Each row is a point. The last column is the point's height on a tilted bowl or saddle (a function of degree 2), plus a little noise. Along how many of its main directions does it bend up, bend down or stay straight?

Points:
[[-1.3 -1.1  2.1]
 [-6.5  2.4  5.9]
 [ 3.0  3.3 -3.7]
 [ 4.9  0.7 -1.7]
 [ 1.1 -1.2  2.2]
 [ 0.4 -0.3  1.5]
 [ 4.7  0.6 -1.4]
 [ 4.5  1.9 -3.5]
 [-2.4  4.4  3.7]
 [ 3.4  0.2 -0.1]]
Directions: 1 up, 1 down, 0 straight

Points:
[[ 5.0 -4.9  0.3  5.1]
 [-1.9  4.7 -3.6  2.6]
 [ 4.1 -4.0 -0.9  3.4]
 [-0.3 -0.8 -4.8  1.6]
 [-3.4  0.1  2.7  1.4]
 [ 0.6 -1.3  1.5  1.3]
 [-0.5 -1.1 -2.9  0.8]
 [-0.4  0.0  4.3  2.2]
 [-2.2 -6.4 -0.1  0.4]
 [ 0.0 -2.2  6.9  6.3]
 [-0.8  2.7  4.2  0.9]
 [ 2.0 -1.3  0.0  1.3]
 [ 2.8  3.0 -1.5  0.2]
 [-2.1  0.3 -4.5  1.7]
 [-0.4 -3.7  7.1  7.5]
 [ 0.2 -0.6  0.0  0.6]
 [ 5.6  1.9 -2.1  1.2]
 [ 1.0 -3.9  1.3  2.3]]
Directions: 2 up, 1 down, 0 straight

Points, 18 rows:
[[ 1.0 -0.4 -4.6  2.1]
 [ 1.6  2.7  3.2  2.2]
 [-1.2  1.9  0.9  0.6]
 [ 4.1 -4.9  0.2  4.3]
 [ 0.2  0.0  4.8  2.1]
 [-1.6 -0.7  0.1  0.3]
 [-2.8  6.1 -2.9  5.5]
 [-2.2 -1.2  1.3  0.5]
 [ 5.1  1.4 -3.1  4.3]
 [-2.7 -2.1  4.8  2.6]
 [-3.3 -0.3  1.5  0.7]
 [ 1.0  1.7 -5.1  3.1]
 [-0.6 -0.9  0.8  0.3]
 [-0.1  1.6 -6.8  4.7]
 [-2.9 -1.4 -5.9  2.9]
 [-4.9  0.9 -2.5  2.2]
 [ 5.3 -0.7  3.7  5.1]
 [-2.8  3.3  3.2  2.0]]
Directions: 3 up, 0 down, 0 straight

Points:
[[ 4.2  1.0  1.1  1.6]
 [ 0.3 -3.9 -2.1  2.2]
 [-4.2 -1.5  6.3  4.5]
 [ 1.8 -4.4  3.7  2.3]
 [-3.7 -1.1  2.6  2.7]
 [ 0.9  3.1  0.4  2.0]
 [ 3.8 -1.4  0.0  1.8]
 [-6.8  1.2 -2.2  4.8]
 [ 0.7 -0.2  0.0  1.7]
 [-1.0  3.9  1.7  3.0]
 [-2.8  1.1  1.0  2.7]
 [ 3.9  1.2 -1.6  1.9]
 [ 0.7  4.5  0.7  2.4]
 [ 1.6  2.0 -5.5  3.5]
 [-4.5  5.2 -1.8  5.5]
 [ 3.7 -2.6 -0.5  2.2]
 [ 3.4 -2.7  5.6  2.8]]
Directions: 2 up, 0 down, 1 straight

Points (23 x 5):
[[-1.2  1.4 -2.3 -1.9  1.1]
 [ 2.0  2.6  3.9 -1.8 -0.1]
 [-0.8  2.7 -5.9  2.3  4.4]
 [ 1.4 -1.6 -0.1 -1.6 -0.7]
 [ 6.1  1.2  3.3 -1.1 -0.3]
 [-1.3 -3.4  0.3 -3.7  3.0]
 [ 0.0  3.5  4.6 -0.7  1.5]
 [ 5.6  2.2  0.7 -1.2 -1.1]
 [-2.7  0.0  3.5 -0.8  2.8]
 [-0.1  2.6 -4.1  3.5  2.9]
 [ 0.5  0.4  6.5 -5.0  5.0]
 [-3.2 -0.3 -4.2  2.4  4.4]
 [ 5.1  0.9  2.7 -1.2 -1.0]
 [-4.4  1.7  0.3  1.9  3.8]
 [ 0.1  1.5  4.5  2.7  1.5]
 [-0.1  0.0 -1.5 -3.2  0.6]
 [ 3.4 -1.8 -2.5 -4.4  0.8]
 [ 8.6 -1.2  0.0 -0.9  1.6]
 [-3.3  0.6  3.1  5.2  4.8]
 [ 0.0  0.3 -6.9 -6.1  7.0]
 [-1.1 -3.6 -1.3 -5.3  4.5]
 [ 1.7 -1.7 -2.1  1.5  0.2]
 [ 0.3  2.5  0.0  4.3  1.4]]
Directions: 4 up, 0 down, 0 straight

Points (26 x 5):
[[ 2.5 -1.2  1.1  1.3 -1.9]
 [-1.4 -3.8 -1.0 -3.5 -7.1]
 [ 1.6  1.1  2.2 -5.8  2.9]
 [ 0.1  3.2  0.3  3.3 -4.0]
 [ 2.9 -1.9  2.2  1.3 -1.9]
 [-1.0 10.2 -6.2 -0.4  0.1]
 [-0.2 -0.2 -2.7 -0.3 -0.2]
 [ 4.2 -1.4 -5.2 -4.1 -1.3]
 [-8.0 -1.8 -0.4  2.8 -0.6]
 [ 0.4 -0.8  2.9  4.9 -3.5]
 [-1.4 -1.3 -4.6  2.2  1.4]
 [-4.1 -1.6 -4.1  4.0  1.2]
 [ 0.7  2.5  4.7  0.8  1.8]
 [-2.7 -0.6  1.2  2.1 -0.3]
 [ 0.8 -1.0  2.1  1.0 -0.8]
 [-1.4 -2.1 -0.5 -3.2 -3.4]
 [-3.4 -5.2  1.1 -2.0 -6.9]
 [-5.0 -0.4  0.7  1.9  0.5]
 [-3.6  3.3 -3.7 -0.4  1.9]
 [-2.6  4.2 -2.1 -0.7  1.4]
 [-0.1  1.9  1.4  5.5 -6.0]
 [-3.1 -1.6 -3.3  1.1 -0.7]
 [ 2.7  3.5 -2.1  3.0 -4.0]
 [ 2.2 -1.4  5.4 -1.8  3.8]
 [-2.4  2.2 -2.7  4.3 -0.6]
 [-1.4  4.8  3.7  2.4 -1.5]]
Directions: 1 up, 1 down, 2 straight

Points:
[[ 3.4  2.1  1.8 -0.4 -2.3]
 [ 3.2 -0.7  4.9  2.3 -2.1]
 [ 1.2 -1.0 -2.1 -2.3 -0.9]
 [-3.4  3.1  7.5 -3.5 -8.8]
 [-4.2 -0.6  4.7  1.1 -2.5]
 [-3.2  1.3 -0.5 -0.4 -1.4]
 [ 6.6 -4.0 -2.2 -0.6 -4.9]
 [ 0.5 -5.3  0.5  1.3 -0.5]
 [ 1.6 -0.5  1.4 -4.2 -2.4]
 [-3.9  2.1 -1.8  1.7 -2.0]
 [ 3.1  0.3  3.0  1.5 -1.9]
 [-0.8 -1.9  4.8  2.8 -1.3]
 [ 1.4  0.8  3.1 -4.8 -3.6]
 [ 2.1 -3.3 -0.2  1.1 -1.1]
 [ 3.4 -2.8 -3.7  8.8 -4.7]
 [-4.7 -2.3  4.5 -1.8 -2.8]
 [ 0.7  0.7  4.1  2.5 -1.9]
 [ 2.3 -4.9  0.7 -4.2 -3.3]
 [-1.2 -2.4  2.6 -0.5 -1.1]
 [ 0.9 -2.8 -2.2  0.5 -0.6]
 [ 0.8 -0.7 -0.6  0.5 -0.8]
 [ 0.8 -4.4 -9.3  1.4 -3.4]
 [ 1.5  1.7  1.6 -4.2 -2.8]
 [ 0.1 -1.6  3.1 -1.0 -1.7]]
Directions: 0 up, 2 down, 2 straight

Points (45 x 7):
[[ 1.2 -0.5 -2.4 -0.4  3.3  0.3 -1.8]
 [-3.3 -2.4  0.8 -2.5  0.4 -2.1 -1.9]
 [-6.1  0.6  0.1  4.1 -3.0 -0.5 -2.3]
 [ 3.5  4.9 -0.8  2.0 -0.6  2.0 -1.2]
 [ 1.2  3.6 -3.4  0.7  0.5  0.3 -0.7]
 [-1.4  1.3  3.1  2.0  1.0  1.9 -1.4]
 [-3.4  7.7 -3.5 -2.8  2.3  5.5 -4.3]
 [-2.1 -5.0 -0.3  0.3 -4.0  1.6 -3.3]
 [-1.2 -2.2 -5.7  4.2 -2.8 -1.2 -3.4]
 [-2.7 -0.3  3.6 -1.6  5.0  1.6 -2.5]
 [-2.9 -0.1  4.5  0.6  1.1 -5.6 -2.1]
 [ 4.2 -4.3 -3.3  6.5 -1.9  0.5 -5.6]
 [ 5.1  0.4  5.8 -3.8 -1.5  2.5 -2.7]
 [ 0.0 -1.9 -1.2  3.0  1.6 -2.0 -1.7]
 [-2.8 -1.1 -2.8  1.5  3.2  1.8 -2.6]
 [ 5.9 -2.0 -3.1  3.0 -5.6  4.5 -6.5]
 [ 0.0  3.2 -0.3 -0.6  2.7 -4.0 -0.3]
 [ 0.9 -1.9 -0.7 -1.2 -1.2 -2.6 -1.7]
 [-1.2 -2.6  5.2  3.9 -1.1  1.4 -3.5]
 [ 2.2 -1.7 -1.6  3.7 -4.3 -5.5 -3.2]
 [ 3.0  1.0  0.6  5.7 -0.7 -3.4 -1.4]
 [-1.0  1.1  0.1 -0.9  0.8  2.8 -1.1]
 [ 3.3  1.2  1.5  0.2  2.1 -0.6 -1.0]
 [-1.6  1.0 -6.8 -2.5  0.2  2.0 -3.8]
 [ 2.4  0.2  2.5 -5.9  4.7 -0.3 -2.4]
 [-3.7  0.7  5.4  4.5 -1.8 -3.1 -2.7]
 [ 1.4 -1.8  3.3  4.6 -1.6  2.2 -3.4]
 [ 2.0 -5.0  2.5  0.9 -0.6 -3.0 -3.3]
 [-3.2 -2.4  3.5  1.8  0.4  3.4 -2.9]
 [-0.6 -5.4 -3.7 -2.7 -5.5 -2.2 -5.9]
 [ 2.3  0.2 -4.2  0.8 -4.1 -0.1 -2.7]
 [-0.6 -1.6 -0.5  4.8 -0.8 -1.5 -1.9]
 [ 0.5  3.1 -0.5  0.7  5.8 -4.2 -0.9]
 [ 0.2 -0.7 -4.7 -2.8 -2.3 -2.9 -3.3]
 [-0.5 -2.5  0.8  3.6  2.9  4.8 -4.4]
 [ 1.4  0.1  5.5 -2.8 -2.9 -1.7 -1.6]
 [-0.3  0.0  0.1 -5.7 -0.1 -2.9 -2.1]
 [ 0.2  3.4 -0.9 -5.3  0.8  5.6 -3.0]
 [ 5.8  0.4 -4.7 -2.3  3.7 -4.0 -3.5]
 [-2.2 -0.5  1.4  3.4  1.1 -2.2 -1.4]
 [-4.3  2.5 -1.8 -2.0  3.9  2.3 -2.4]
 [-1.8 -2.1  0.6 -0.6  7.1 -4.4 -3.7]
 [-4.7 -4.2  1.3 -4.4  0.9  7.2 -3.8]
 [-1.0 -2.3  4.9  4.4 -2.3 -4.9 -3.6]
 [ 5.6 -3.4  1.6 -0.8 -1.5 -1.5 -3.3]]
Directions: 0 up, 5 down, 1 straight

Points (40 x 7):
[[-6.2 -1.0 -1.5 -6.7 -3.9 -0.7  1.4]
 [-0.6  5.3 -2.6 -4.1 -1.0  5.3 -0.6]
 [ 1.3  4.4 -5.9  0.0  2.1 -5.6  4.1]
 [ 0.5 -0.6 -1.3  3.1 -2.1 -1.3 -0.6]
 [ 1.2 -2.1  1.3 -2.7  0.1  0.5 -1.2]
 [-0.4  0.6 -3.7 -3.4  0.1 -0.2 -1.8]
 [-2.4  4.7  4.6  1.7  0.8 -4.4  6.0]
 [ 5.4 -0.8 -7.3 -0.4 -7.2  2.6 -4.4]
 [ 2.2  3.1 -2.7 -3.8 -1.4 -0.9 -2.8]
 [ 0.4  3.6 -2.2 -1.9  2.9  2.6  0.8]
 [ 2.0 -3.8 -2.8  4.3  5.5 -3.9  1.5]
 [-1.6  1.5 -3.9  4.5 -1.8  5.2  3.2]
 [-2.9 -5.9 -0.3 -3.8 -1.5 -2.2 -1.1]
 [-0.2 -3.6 -0.4  3.9  4.1  1.9  2.4]
 [ 2.6  1.2  1.5 -1.1 -5.7 -0.5 -1.9]
 [-2.0  2.0  2.6 -0.8 -2.3 -1.5  1.3]
 [ 1.5  3.2  1.0  0.3  2.3  3.6  0.7]
 [ 4.3  0.6 -2.8 -3.8 -6.6 -0.9 -5.8]
 [ 0.6 -0.3  3.5  0.1  0.3  3.6  1.8]
 [-1.7  6.0 -4.8  2.0 -0.7 -5.0  5.3]
 [ 2.8 -2.7  3.4  0.4  0.8  0.8  1.8]
 [ 0.1 -2.6  0.5  0.8  3.4 -0.5  0.4]
 [ 2.3 -4.7 -3.5 -0.2 -3.3 -4.7 -4.2]
 [-1.4  3.7 -0.5  0.0  0.8 -2.2  1.4]
 [ 0.1 -0.4 -5.9  3.4  3.9 -0.4  2.1]
 [ 2.1  3.5  3.9 -7.3 -1.9 -0.6 -2.4]
 [ 5.0 -7.5 -2.3 -0.9  0.5  4.2  4.4]
 [ 3.2  0.1 -0.9 -0.5  1.8 -6.1  0.1]
 [-0.7  0.1 -1.5 -2.1  0.3 -2.4 -1.5]
 [ 0.4 -0.2  0.0 -4.5  0.3  4.2 -1.1]
 [-3.3  4.7  1.1  1.0  3.6 -3.3  5.4]
 [ 6.0  4.2 -1.6  1.2  1.2 -0.8  1.2]
 [-0.7 -0.4  7.5 -0.1 -2.6  0.0  5.6]
 [ 2.8 -4.8 -0.1  5.9 -4.6  3.9  5.4]
 [-0.4  1.9  1.2 -2.7 -0.8  4.0 -0.6]
 [-5.7 -2.3  0.6  0.5  0.8  0.6  4.3]
 [-0.2 -2.8  2.3  0.0  0.7  2.6  1.7]
 [-1.7 -3.1 -3.7  2.7 -1.5 -1.0  0.3]
 [-1.9  2.3  2.3  3.4 -2.9  1.5  3.9]
 [-3.7 -1.6 -1.7 -1.3  2.7 -3.7  0.8]]
Directions: 3 up, 0 down, 3 straight
